Each row of a before or after table is a point. The points were changed in one or more steps. Then noise was added and the rows were shuffled. The steps act on columns, c1 being the first. Name the steps. A step turns or swaps two columns, mirrors them in a line or flattens them onto one, adds a multiple of one to another, or multiplies or shifts one. Angles are multiples of 10 degrees, from the lower column toward the higher: turns from -170 to 170, lines from 10 to 170 but not 90. Use the fewest steps. Two steps may share a column if one is a turn and the other turns, adds or multiplies; they go together, in the order done. Otherwise the lowest column goes first.
In the rows, zero is written as 128.

Before, 12 rows:
[[104 133]
 [180 133]
 [ 56  95]
 [113 169]
 [ 73 113]
 [ 68 161]
 [ 89 100]
 [160 107]
 [131  69]
 [151 183]
 [188 100]
 [185  94]]
After, 12 rows:
[[ 61 141]
 [164 120]
 [193 108]
 [118 172]
 [107 142]
 [165  90]
 [111  68]
 [ 92 107]
 [164 170]
 [196 117]
 [ 93 175]
 [ 94 195]]
Steps: mirror c1 and c2 in the line at 160 degrees

Before:
[[114 136  81 170]
 [105  77 113 148]
 [147 111 142 161]
 [115  42 143 125]
 [105 190 151 105]
 [143 161 133 171]
 [115 163 144 150]
 [132 157 154  81]
 [ 84 185 113 163]
 [142 163 132  68]
 [ 83   7 125 161]
 [148 144 122 152]
 [144 168  55 166]]
After (13 x 4):
[[101 138  82 172]
 [147 157 155  83]
 [113 190 150 104]
 [161 164 130  68]
 [109 163 145 150]
 [ 73   3 127 162]
 [117  40 140 124]
 [ 74 185 114 162]
 [138 111 139 161]
 [141 143 122 151]
 [ 99  77 114 148]
 [128 161 136 170]
 [134 170  52 167]]
Steps: add -0.3 times c4 to c1

Before, 11 rows:
[[169 102 119 119 107 147 126 109]
 [125 108 111 138  76 148 141 129]
 [122 134 153 100 118 110 122  87]
 [178 125  93 141 109  52 128 143]
 [142  73 128 120  81 125 130 123]
 [134 123 163  95 107 123  73  86]
 [137 120 142 147  83 133 121 139]
 [150 133  89 172 145  34  93 109]
 [127 122 108 124 103 136 122 160]
 [130  97 139 156 119 130 140 157]
 [129 142 180 112  95 153 107  88]]
After (11 x 8):
[[129 125 135 171 120 131  91 125]
 [169 103 128 115 107 146 150 109]
 [128 140 129 122 104 136 181 138]
 [133 103  65  77 107 123  94 107]
 [130 117  90 103  96 153  24 119]
 [122 112 113  83 118 112  74 114]
 [137 128 117 157  83 132 102 129]
 [126 117 147 145  76 148 158 119]
 [142  93 130 115  81 125 127  99]
 [177 134 140 148 109  53 211 133]
 [150 122 107 198 144  33 251 123]]
Steps: flatten c2 and c8 onto the line at 40 degrees; turn c3 and c7 by -110 degrees; multiply c7 by 2.5; multiply c4 by 1.6

Before, 9 rows:
[[150 174 109 124 142 158 140 148  85 131 117]
 [ 77 161 142 126 146 123 177 126  83 106 138]
 [ 77 160  91 132 150 149 133 144  87 128 126]
 [169 136 109 171 127 172 115 147  85 146 148]
 [143 144 116 125 142 170 167  95 126 140 133]
 [174 135 110 140   7 144 110 149 117 155 133]
 [160 145 119 178 152  90 108  32 106 106 115]
 [157 150 119 117 144 130 109 112  93 131 185]
 [125 137 158 128  84 154 125 142 186  99 129]]
After, 9 rows:
[[ 76 162  90 124 150 149 136 145  86 128 127]
 [156 151 119 111 139 131  23 111  93 132 185]
 [160 145 119 167 168  91 128  32 107 106 115]
 [ 79 162 141 119 145 123 162 125  82 106 139]
 [173 135 109 181  19 143 101 149 118 154 132]
 [169 136 110 169 143 173  84 146  84 145 148]
 [125 138 158 144  88 153 123 141 187  99 128]
 [151 174 110 120 141 159 157 150  85 131 118]
 [141 143 117 122 140 170 159  94 126 140 133]]
Steps: turn c4 and c5 by 20 degrees; add -1.5 times c11 to c7

Before, 8 rows:
[[142 222  81 144 247 114  84 155 141   7 109 156 132 108]
 [116 168 135 137  64  21  91 157  76  26 135 131 124 103]
 [ 94 162 141 141 160 147  99 134 129 118 139 120 156 110]
 [110 162 133 145  67 167 140 145 119 132  94 126 192 142]
 [ 83 158 107 139  75 157  94  59  92 109 129 144 122 108]
 [147 149 137 149  94 172  94 147 113 132 137 120 110 112]
 [142 126 126 167 111  85 105 158 126 121 103 144 145 130]
 [ 78 126 133 147  72 171 223 152 142 123 124 147 173 182]]
After:
[[137 134 129 167 111  77 104 159 129 120 116 143 147 131]
 [ 77 115 134 148  73 165 221 152 141 120 112 145 169 182]
 [ 94  83 105 143  75 154  92  57  85 110 120 145 121 124]
 [175  44  83 143 251 107  86 156 142   6 113 159 134 144]
 [107  83 138 137 160 147 100 137 130 118 132 119 156 100]
 [126  89 134 144  71 153 140 147 119 132  83 124 195 137]
 [133  86 137 134  67  29  94 159  77  24 168 133 123  98]
 [154 113 135 149  93 172  90 143 113 130 119 120 105 106]]
Steps: mirror c1 and c2 in the line at 10 degrees; add -0.7 times c3 to c14; turn c6 and c11 by -20 degrees

Before:
[[152  72 174 142 127 160 201 134  85 126  91 118 133  29 208 132 179 187
   85 231]
 [175 132 124 177 155 184 126 183  57 119 165 140 170  93  91 154 184 207
  151 197]
 [ 53  76 181  96  84 136 133 158 126  97 191  68 101  44 167  86 126 107
  112 165]
 [ 60 198 201 165 125 145 110 101 166  84 142 112  86  97 186 139  84  84
  168 164]
 [104 151  96  68  73  88 153 194 157 154  79 147 221 121 115 102 153 102
  154 111]
 [136 192 133  96 172 116  88 127  58 149  68 209 174  90 136 135 155 158
  149  99]
 [173  73 135 170 188  80 201  75 143 133 126  88 137 109 143  86 146  78
  105 185]
 [156 161 119 133 145 104  63 161 149 156  72 147 169 111 137 119 100 102
   75 157]
 [177 170 125  78  70 165 163  88 179  56  82 107  89 130 170 115 130  84
  107 184]
 [162 106 133  67 185 160  81  87 149  94 203 208 181 107 192 218 180 106
  144 127]]
After, 10 rows:
[[128  81  99  90 163 115  95 123  59  81  66 213 173  87 128 134 150 161
  153  96]
 [ 50  45 148 166 141 149 113 102 173 128 148 117  79 106 186 133  81  77
  170 159]
 [185  55 159  81  81 163 165  88 176 166  83 107  81 128 165 118 132  84
  111 184]
 [175 173  92 170 174  76 200  74 144 150 125  90 130 105 147  85 136  71
  103 189]
 [149 118 109 134 143 111  61 164 154  86  76 152 166 109 135 123  99 107
   76 161]
 [175 117 108 181 148 186 132 179  60 132 154 147 165  92  90 155 185 204
  153 198]
 [ 53 156 171  94 112 139 137 154 130 191 198  80 104  48 171  85 131 101
  109 170]
 [152 182 146 143 138 153 203 125  77 162  88 120 134  33 208 135 183 190
   87 230]
 [165 125  85  72 180 168  85  85 149 170 195 211 180 111 193 214 186 105
  144 125]
 [104 127 147  65  72  88 139 200 155  95  82 158 220 116 112 108 144 102
  150 104]]
Steps: turn c2 and c10 by -150 degrees; multiply c3 by 0.4; turn c3 and c5 by 40 degrees
